Rows are points. Examples show where two turns around zero, p and q, send a point. Write where each new point lands after one turn and then the other. Backwards means that the second turn is done in reverse. Each puzzle has new turns, and all numbers are rounded.

Turn p:
[12 13] => [16  7]
[-41 -11] => [-42   8]
[29 -2] => [ 25 -14]
Turn q:
[27 12] => [  3 -29]
[-37 -35] => [-21  46]
[-2 15] => [15 -3]
[13  9] => [  4 -15]
Where do these land?
p, then q: [16 19] => [  3 -25]
q, then p: [  9 -22] => [-22   9]
p, then q: [-36 -24] => [ 8 43]
p, then q: [11 27] => [ 12 -27]

Turn p:
[-19 -21   3  -8] => [ -8  23  -2 -17]
[14 -6 10  9] => [-7 -8 17  1]
[ -7  30   1 -23] => [ 35  -6 -15  -4]
[  8 -27 -16   7] => [-33  -1  -4  -4]
[ 4 23  1 16] => [11 -8  4 24]
Turn q:
[-24   4   8  19] => [21 22 -9  0]
[-13 -11  10 -12] => [-10  19   8  -1]
[ 13  -5 -19 -11] => [-19 -16  -7  -2]
[ 2 -2 -6  1] => [-3 -3 -5  1]
[  6  30  -9 -17] => [  2 -19   7 -30]
[-15   2  29  20] => [27 23 10 11]
[ 32 -18 -13   1] => [-18 -26  -4  23]
Where do these land?
q, then p: [-18  13   4  -1] => [ 13 -16  -5  -7]
q, then p: [-10  -9  -5  -5] => [  8   5 -10   5]
p, then q: [ 48 -13  12 -18] => [-37  31  19  16]
p, then q backwards: [-21   2   2  19] => [-11 -19  15   8]
q, then p: [  2   7 -12   4] => [-10  -3  -8  -6]

Turn p:
[ -3   3  20   4 -27  14 -24   6] => [-18   2  25 -18  -3  15   6 -20]
[ -4  -5 -25   3  -9  30  26 -19] => [-30  -7 -34  19  -9  -6  11  -5]
[ 16   8  24 -18   0 -12 -31  10] => [ 22  -8  22 -30   9  20  -4  -6]
[  5   3  25  -8  -5 -27  -3  28] => [ 18   4  32   1   8  22 -16  11]
[ -2 -11  -9   4  20  20   6  -2] => [-12  -7 -18  -2   3 -20 -12   1]
[ 26  -4   2  -4 -10 -13 -11  11] => [ 13 -21  18  -5 -10  12   0   5]
[ -9 -11  -8  17   1   0  17 -38] => [ -9   1 -14  20  10 -25  30   0]
[ -9 -20  -2 -21  12 -27  -1  15] => [12  6  5 -9  6  3 -8 40]
[-16  12 -43  35  -5  26  -1 -20] => [-20  14 -26  10 -36 -32  17 -24]
[ 9  2 18  6  8 -4 -2 19] => [  8  -5  18   1   7   1 -20  -4]
[-12  22  -2 -18  15  -6  23 -10] => [ 15  18 -28  13  16  10  -3   1]
Turn q:
[ 12   0  23  19 -20  18   8  -7] => [ -7  10 -28  13 -25  -3  -2  12]
[-13  -2  22 -14  12 -24  22   1] => [-3 13  9 14 22 -7 32  7]
[ -9 -25  10  16 -22   7  21  21] => [-28  -3 -20  29  -5  -8   4 -18]
[-19  17 -19 -20 -19  19  -5  -7] => [-28   3  21 -25 -13   5 -11   3]
[  3  21 -24  25  -1  -9 -11 -20] => [ 12  -8 -20 -40   1  -1  -5   0]
[ 28  -2 -11  -2  -1 -11 -10 -15] => [ 23 -14  -3  -9 -11  19   6   2]
[ 32 -12 -18  -3  31  -3  -1  29] => [ 32 -37  14  20   8  -9 -10  -7]
[-25  -4  12   7  20  12 -13 -20] => [ -3  25  -6  -3  24   9 -20  13]
[ -9   6   4 -29   1 -10 -10  18] => [  2  11  34   3   0  -4   7 -12]
Where do these land?
q, then p: [ 17  19   2  22 -16  15   2   0] => [  1   2   7  -2 -28  17  15  16]
q, then p: [ -6  -1 -27  -5  10   3   6  16] => [ -1  -2   9 -13  22 -13   5  17]
p, then q: [  1  -5 -12 -12   0   4  -8 -10] => [-11 -14  12   1   0   2   5  -3]
q, then p: [-10  -1 -11  23  33   0 -22  12] => [ 33 -16  -4 -27   2 -18   4   1]
p, then q backwards: [-20   2  21   9 -35  -1   7 -13] => [-25 -17  14 -28 -12 -16   9   1]
q, then p: [ 28 -31   1 -13  -7   8   5  15] => [-29 -13  21  11  -5 -21  11 -11]
p, then q: [  3   7  -7  -1  -9 -48 -33   3] => [  7  -3   7  26 -43 -15  23  16]
p, then q: [-41  21   5  -6   5  14   2   9] => [  3  11  17 -40  -1 -14 -12  13]
p, then q backwards: [ 19 -16  19 -23  25 -11   4 -16] => [  5  -1 -19  10  40 -12  13 -12]
q, then p: [  9   5  10   4  -6  18  36 -15] => [-15  17  10  13 -24   1 -19  20]

Turn p:
[ -9  35 -26 -16 -15   0   1  -7 -28   4  23] => [-32  21  -9  12  -1  -1  -3  31  22  -6  25]
[ 18  22   6  -8 -24 -24   1   0  16 -20  -3] => [ 16  -7  28  16 -15 -15  14   9  17   3  19]
[-12 -26 -21   5   2 -10   7   0  10  16  20] => [-25 -13   3 -15  -1   4  -5   7 -31   7   1]
[ 16 -24 -10  -3  15  15  23   6 -17   2   3] => [ -3  13  -3 -10  11  21  14   3 -23 -23 -10]
[ -4 -14   6  12   0 -13   1   9 -23 -13  -9] => [ 17  22   5  -3  14 -10  -5   4 -16   5  -3]
[-18  -7 -16  -7  18   9 -13  -2  36 -30 -11] => [ 20 -38 -16   2   8  21   6   9   0  29   0]
[-10  -1   8  -4   9   4  33   5  14  18 -17] => [ -8 -15   1 -21   9 -11  20  -3   6  -9 -27]
[-15  13  10   9 -19  22  17  15  34  -4   8] => [ -7 -36  25  -5  20   4 -11  -2  25  -6  -5]
[  7   0  22 -20 -34  10 -16  -1   2  16   1] => [-14  10  24  22 -19   6  -8 -17  19   5 -16]
[  9  -8  13   0  30  -1 -23   2 -21   0   2] => [ 20  17 -27   6 -13   2 -15  -5 -15  -9  -8]
[  8  19  14  10   5  -6   0 -24 -28 -11  -2] => [  9  22 -16  19   8 -22   5  -9   5 -12  16]
[ 10 -10  -5  21  13  -6 -31  -5   3  22 -14] => [  7   7 -16 -20 -21   1 -11 -29 -11  15   7]
Turn q:
[ -3   5 -12   3   4 -14  -5 -41   4  18   6] => [ -2 -13  12  22   4  30 -11 -20   5   7 -14]
[ -5 -13 -18  -6   2  26  -7  11  -3 -26   9] => [-26 -12 -13 -17   3 -21  -3  16   0  11  -8]
[-22  23  -4  -8  10 -32   0 -15  15  14   3] => [ 17  16  -1  23  18  17  -2 -20   3  -1 -28]
[ 13  11  -2   3  -1  48 -14  15   0 -17 -18] => [-26  11  -2  -8 -24 -25  -3  26  24  14  14]
[-15  -1   9  19 -10 -10 -23  -5   0   5  -9] => [ -3   6   0   9   6   4 -25  -8   7 -23   8]
[ 17  -1  24   1  16 -31   3  23 -33  22  15] => [ 20  10  -3 -26  17  26  31 -17  -2 -17  27]
[ 21   0 -21   8 -19  22  17  34  -8 -20  -2] => [ -4  -1 -24 -25 -28  -9   4  36 -13   8   7]
[-20   7   9 -16 -17  -5  -2 -18  -4  19  -4] => [  7  13  25  -1   1   5 -18 -21  -6  -1 -12]
[  4   2  15 -12  -2 -27  -6 -23   9  -6   2] => [ 18 -10  23  12  17   9   1   1   7 -12 -12]
[-14   0  12   5  12 -17  15 -20  -8   1 -12] => [ 21  -1   6  15  20   4 -10 -12  -4  11  11]
[ 1 -4  5 10 -3 26  9  5 18 -8 15] => [-24   1   1  11  -7 -14  10  15 -17   2   3]
[ 24 -29 -15  -6   8  14  14  34  11  -1  -5] => [  1 -21 -24 -14 -27 -26  28   3  -6   0   5]
Where do these land?
p, then q backwards: [-22  19  -8  -9  -8 -33  -2  13   4  23  34] => [  5 -10  -5   9 -28  45 -11   1   6 -28 -10]
p, then q: [ 32  -1  -8   4  -8  -4   8  13  10 -15 -23] => [  6  -2  28  -2  -9  -1  28  17 -13   9   7]
p, then q backwards: [ 24 -17  12   0 -14   2   9 -11   9 -23  -2] => [  6  -5  24  -3   6 -16  16 -18  13  17   6]
p, then q backwards: [-30 -15  11   5  23 -11 -24 -16  14   1  -5] => [-21 -17 -36  -1  10   3  25  -4   3  -7 -11]
q, then p backwards: [  6  16  11  20 -13  -6  -9   3 -11   4  -4] => [ 16   9 -13   1  -3  10  -8  13 -16  -5  13]
q, then p backwards: [ -5 -21  -4   9  13  -5 -24   1  -5  -2   8] => [ -8  12   0  14   7  21  13 -12   9   9  10]
p, then q: [-14  16 -24   7  -7   5  23 -37 -11  20   0] => [  0  10 -19  14  29   0  -2 -19 -26  19 -27]
p, then q: [ 30   7   7 -15   1 -10 -25 -14 -12  18  -4] => [  0   9  11   7 -16  23 -25  24 -15  -3 -12]
q, then p: [  0  12 -13 -31   8  -1  17  22  -4 -34  25] => [  5  14  -6 -34 -12  -2  27  26   8  -8 -28]
q, then p: [-34   8 -14 -10  -9   6 -23  17  20  -5   8] => [ 18   3 -17  -9   2 -16  11  13  19  36   9]
q, then p: [ 18 -10  20  27   5  30   9   0  -8  25 -12] => [-35  -7  18  23   9 -12 -26   3  -8 -13  13]
q, then p backwards: [ -3 -12   8   0 -12  14  22  16 -11  -4 -19] => [  4   1  -7  19   7 -35 -10   3  -1   0   1]
p, then q backwards: [-2 -2  3 -6 21 10 20 -7  6 -9 -5] => [  6 -10  -6  -2  11 -21   0   8   9  -9  15]
